Each row of a before or after table is a point. The points were changed in one or more steps. Then noise was added and the rows were shuffled. The steps act on columns, c1 being the first. Write out the steps. A step turns or swaps two columns, mirrors them in a line or flattens them onto one, adds a multiple of one to another, or multiplies or shifts one. Angles are multiples of 10 degrees, from the lower column toward the higher: turns from -170 to 170, lines from 10 to 170 but not 90. Use the fewest steps. Two steps may share a column if one is a turn and the other turns, adds or multiplies; they go together, in the order done. Otherwise the lowest column goes first.

Before, 8 rows:
[[ 48  10]
 [-24 -24]
 [-29 -26]
 [ 28  14]
 [ 30 -33]
 [-23 -14]
 [ 24  41]
 [-36  16]]
After, 8 rows:
[[-16  40]
 [-77  16]
 [-64 -14]
 [-12  13]
 [-63 -26]
 [-10 -33]
 [-69 -24]
 [  7   9]]
Steps: shift c1 by -40

Before:
[[-15 -43  35   0 -46 -13]
 [ -6 -17  15  -9  -7 -24]
 [ 14  84  30  23  -3 -30]
 [ 18 -31   4 -15  -7   1]
 [ 56  12  13  -9 -33 -10]
 [-16 -25  -7  36  -7 -17]
 [ 10 -40  23 -11  -3 -25]
 [ 38  13  26 -15 -25  65]
 [ 35 -41  11  10 -15  54]
 [-12 -40  26 -14 -31 -29]
 [ 23 -39  38  81  -3  11]]
After:
[[-28   5   8   2   0 -21]
 [-18 -50   7  -7  13  51]
 [ 32 -31  14 -12  34  63]
 [ 38 -46  24   2  27  -8]
 [-21 -42 -11  -1  34  -4]
 [-43 -10  30   2  46 -13]
 [-24 -28  -6   5  22 -16]
 [-15  -8   8   0  15 -19]
 [-46 -13  17   9  35 -26]
 [ 82  27  -7   8  30 -28]
 [-21 -34   7  -1   5  -3]]
Steps: turn c1 and c2 by -60 degrees; turn c3 and c5 by 110 degrees; flatten c4 and c6 onto the line at 100 degrees

Before, 14 rows:
[[-30  30 -29 -37  23  18   7 -16  35  28  -4   3]
 [  9  51 -21 -29  -1   4   5 -19 -16  81  11  -2]
 [ 16  43  16 -36 -14   5  33  -6  38  51  40   0]
 [ 17 -14  42  13  -1 -53 -17  35 -19  45 -20 -16]
 [ -5  37 -17 -40  20  -3  11 -28  10  21  28  46]
 [ 30  13   1   2  37   6  40 -54  23  45   7   1]
 [-35  39 -10  16  21  22  26  -7   7  36  33   6]
 [ -4  -7  38 -16 -11 -35   0   9 -60   0  -9 -54]
 [-30  39  16 -28  12   0  48 -19  -7  48  -4  33]
 [ 34  14  10   5 -20 -14  22  35 -31   8 -37 -16]
 [ 19 -41  42   5 -38   7 -10  10 -37  31 -22 -13]
 [ 38   5  46  31 -26 -24 -27   5 -44   4 -11 -14]
 [  0  35  67 -28  12  11 -29  38 -49  14 -34 -27]
 [  4  18 -23 -36  48  24  37   0   1  46  44  25]]
After:
[[ -3 -56  37 -16 -12 -35  32   0 -51   9 -10   2]
 [-35  13 -10  16  21  23  22 -34  19 -14  32  37]
 [ -6  52 -16 -40  20  -3   4 -16  15 -32  28  28]
 [-31  39  16 -30  13   1  46 -43  18 -27  -5  33]
 [  3  29 -22 -37  48  24  31 -46  21  -7  43  15]
 [ 38 -13  47  32 -26 -26   0  -3 -50   3 -10   7]
 [ 35 -13  10   5 -21 -15  34 -14 -16  33 -37  16]
 [ 19 -21  43   5 -38   6   9 -33 -37   3 -21 -38]
 [ 17   8  17 -37 -14   5   9 -49  48 -15  41  42]
 [ -2 -20  65 -29  12  12   0 -21 -57  34 -33  39]
 [-31   8 -27 -38  23  18 -11 -24  34 -20  -3  29]
 [ 16 -18  42  12  -2 -54  -6 -51 -26  26 -18 -10]
 [  9   8 -21 -29  -2   5  12 -76 -12 -33  10  50]
 [ 30   3   0   1  37   7  24 -36  41 -61   8  11]]
Steps: mirror c2 and c12 in the line at 40 degrees; turn c7 and c9 by 30 degrees; turn c8 and c10 by 100 degrees
